Rows are points. Two turns around zero, p and q, are shown by what they do to some points. Where does a point land after both, in the order given? Backwards means that the second turn is done in reverse. Each puzzle has new turns, and all numbers are rounded.
In the rows, 128 means zero.

Turn p:
[156  82 114] -> [151  85 155]
[139 169 119] -> [141 145  90]
[101 187 119] -> [104 160  76]
[ 96 125 126] -> [ 96 129 130]
[114  75 159] -> [114 122 189]
[162 131 130] -> [162 127 126]
Turn q:
[106 113 180] -> [104 119 181]
[163 116 101] -> [170 128 109]
[141 175  93] -> [126 164  80]
[103 107 138] -> [113 101 143]
Where do these land?
p, then q: [149 139 167] -> [132 173 132]
p, then q: [128 102  92] -> [143  88 141]
q, then p: [121 148 108] -> [115 114 106]
p, then q: [113 152 167] -> [ 98 164 116]
q, then p: [172 151 138] -> [157 154  96]
p, then q backwards: [85 76 97] -> [ 62 100 146]

Turn p:
[127 110  40 135] -> [117 150  43 144]
[110 120 135 108] -> [113 106 129 117]
[121  97 178 133] -> [140  84 163 144]
[154 134 131 115] -> [150 134 129 108]
[128 179 155 149] -> [120 166 175 127]
Turn q:
[143 128 158 111] -> [143 128 148 100]
[163 115 122 103] -> [161 114 112 106]
[144 162 107  94] -> [120 135  90  90]
[113 124 142 184] -> [125 155 156 174]
[124 135 121  77] -> [115 102 112  88]
[ 82 105 118 199] -> [106 135 149 210]
Where do these land?
p, then q: [145 100 106  59] -> [144  66  84 111]
q, then p: [142 108 176 130] -> [161 114 165 112]
q, then p: [126 107 140 147] -> [146 129 147 144]
q, then p: [135 166 135 156] -> [107 164 147 114]
p, then q: [100 132 135  82] -> [109  79 138 117]
q, then p: [104 113 136 164] -> [127 134 158 163]
p, then q backwards: [143 170  68 159] -> [151 189 106 171]

Turn p:
[117  94 106 171 169 181  94  88] -> [127  89 125 193 132 185 101  95]
[119  89 162 114  94 150 104  92] -> [ 90  93 142 154  80 110 138 112]
[155 196 109 122 121 152  91 168] -> [100 201 121  99 128 160  93 124]
[135 141 100 130 151 140 107 134] -> [125 136 112 123 143 157 104 114]
[111 114  86 130  73 115 215  99] -> [177 132  88 137 108 113 223 131]
[139 192 152  93 118  67 138 134] -> [127 179 125  88 150  56 121 132]
[161 125 134 168 134 138 152 145] -> [170 141 144 138 113 147 115 154]
[102 112 131 118 120 165 128 118] -> [108 113 143 140 118 147 154 107]
[145  78 128 138 132 111 106 139] -> [128  83 117 125 113 133 104 157]
[110 164 145 136 144  63 134 176] -> [129 153 135 101 187  94 119 180]
[113 103 154  87 154 125 138 114] -> [126  87 154 110 138 105 136 100]
Turn q:
[136 147 146 150 205 152 167 123] -> [122 105 110  99 187 164 156  83]
[141  82 172 140  56 116 144 120] -> [139  93 163 175  68  95 150 118]
[154 110 132  78  95 118  75 143] -> [153 129 172 115  93 123  98 181]
[140 162  99 160 172 127 154  92] -> [148 161  92 121 173 141 152  89]
[148 115 117 182 171 123 132 138] -> [150 105 106 147 187 125 138 121]
[111 113 124  88  86  91 129 161] -> [106 127 135 116  85  86 130 173]
[ 91 128 100 139 156 167 134 115] -> [111 130  80 128 139 156 101 105]
[119 178 137 174 169 138 117 133] -> [104 148 133 140 196 149 129 107]
[109 111 142  94 102 105 109 107] -> [129 134 150 114  88  98 101 124]
[131 133 111  75  70 143 119 146] -> [119 148 138 125  65 143 125 176]
Where do these land?
q, then p: [173 133 152 160 105 149 114 158] -> [157 124 181 150 117 150 121 159]
q, then p: [ 92 121 157 102 124  99 141 136] -> [101 106 121 120 141  87 155 135]
p, then q: [122 105  94  92 152 114 171 137] -> [169 107 106  82 105 142 147 130]
p, then q: [172 144 145 129  94  92  86 119] -> [113 173 140 144 127  88 103 172]
p, then q: [ 82 146 100 114 136 155 124 113] -> [122 134  92 118 135 146 126  77]
q, then p: [121  84 107  97 141 175 171 119] -> [119 106  85 117  81 164 162 108]
p, then q backwards: [163 138 147 116  87 103  99 141] -> [ 89 124 107  86 103 103 119 136]
q, then p backwards: [101 149 132 187 157 152 171  72] -> [ 98 162  76 103 150 161 120  64]
q, then p: [ 78  84  83 137 136 130 168 129] -> [124 108  46 130 140 150 150 133]
p, then q: [148 182 142 105 120  84  81 169] -> [ 86 173 147  81 146 111  89 165]
p, then q backwards: [155 121 151 169 157 155  82 113] -> [104 109 141 143 105 169  71 119]
